Rows are points. Examples show where two turns around zero, p and q, send a point. Write where each new point lands after one turn and then the other. Backwards means that the second turn is done in reverse. Each puzzle has new turns, and all numbers are rounded.

Turn p:
15; 34 => 19; 32
-18; -34 => -22; -32
36; -1 => 36; -5
20; 34 => 24; 32
-53; -32 => -56; -26
Turn q:
34; 23 => 33; 24
-55; 31 => -56; 29
-29; -11 => -29; -12
10; -9 => 10; -9
40; -33 => 41; -32
Where do these land?
p, then q backwards: -35; 41 => -29; 46
q, then p: 3; 45 => 6; 45
q, then p: 0; -3 => 0; -3
q, then p backwards: 33; -42 => 39; -37
p, then q: -1; -41 => -4; -41

Turn p:
27; -19; 3; 60 => 15; -18; 4; 64
-5; 21; -65; -43 => -27; 39; -58; -30
-23; -11; 31; -42 => 1; -20; 18; -51
59; 7; 16; 14 => 57; 9; -4; 26
-34; -19; -12; 21 => -39; -20; 4; 14
-24; 23; 27; -10 => -6; 12; 35; -22
Turn q:
-50; -30; 4; 40 => -51; -31; 11; 37
13; 33; -39; 2 => 19; 10; -48; 2
10; -47; 33; -32 => -9; -10; 50; -42
-16; -5; -12; 6 => -17; -6; -10; 5
54; 16; -12; 0 => 53; -6; -16; -14
34; 56; -9; 26 => 54; 15; -30; 31
-44; -24; 34; -43 => -50; 27; 43; -22
Where do these land?
p, then q backwards: 27; -13; -18; -10 => 15; 16; -28; 9
p, then q: 63; 20; 12; -3 => 64; -8; -17; -4
q, then p: -67; -19; 47; -6 => -33; -4; 77; -8
p, then q: -25; 30; 4; 71 => -5; 2; 28; 76
q, then p: -13; 10; -18; 27 => -21; -4; -11; 28
p, then q: 3; 4; -27; -51 => -8; 25; -37; -36
p, then q: 13; -32; -1; -29 => -4; -18; -11; -40

Turn p:
82; 12; 34; -24; -9; 37 => 70; 24; 24; -61; -6; 15
-3; -21; 44; 49; 23; -11 => 18; -27; 44; 35; 33; -11
-3; -3; -54; -31; -15; -34 => -27; 5; -47; -11; -33; -34
-51; -26; -15; -38; 9; -10 => -61; -30; -17; -15; 1; -2
-30; 4; -17; 6; 22; -4 => -27; 0; -17; 18; 21; 0
-39; 15; 13; 4; 61; -28 => -45; 10; 14; 16; 58; -23
6; 32; -18; -44; -45; -24 => -22; 37; -9; -25; -57; -12
31; -1; 2; 28; -54; 54 => 58; -3; -1; 9; -39; 52
7; -13; 10; 50; 7; 19 => 34; -17; 8; 34; 19; 14
Turn q:
-12; -8; -26; 13; 1; -37 => -4; -6; -22; -2; 21; -38
-28; 17; 33; -16; 22; 7 => -14; 24; 41; -18; 8; 8
2; -8; 81; 16; -2; -40 => 4; 3; 72; 45; -2; -36
41; 20; -33; 16; 7; -24 => 27; 16; -43; 28; 19; -6
-2; -15; -17; 8; 21; -6 => 1; -15; -10; -5; 27; -1
-16; -21; -24; -13; 16; 125 => -35; -37; -10; -48; -16; 110
-24; 30; -6; 5; -68; -3 => -33; 22; -22; 1; -58; -28
38; -15; -9; -28; 3; -22 => 53; -7; -7; -2; 1; -9
Where do these land?
q, then p backwards: 14; -5; -31; 30; -24; -66 => 18; -17; -50; 29; 24; -51
p, then q: 25; 34; -53; -35; 30; 47 => 22; 41; -54; -47; 13; 39
q, then p: -24; 17; 24; -20; -42; 45 => -21; 3; 21; -4; -51; 46
q, then p: 0; 6; -4; 25; -6; 10 => -7; -6; -10; 22; 3; 11
q, then p: 2; 1; -1; 31; -12; -26 => -4; -3; -3; 35; 3; -23
p, then q backwards: -34; -46; -1; 16; -6; -64 => -22; -44; 19; 49; -40; -30
q, then p: -41; -9; 42; 18; 17; -20 => -32; -10; 51; 11; 25; -12
q, then p: 58; -10; -25; -34; 35; 68 => 60; -8; -40; -49; 13; 58
p, then q: 0; 12; 48; -32; 7; 5 => 7; 20; 50; -19; -12; 11
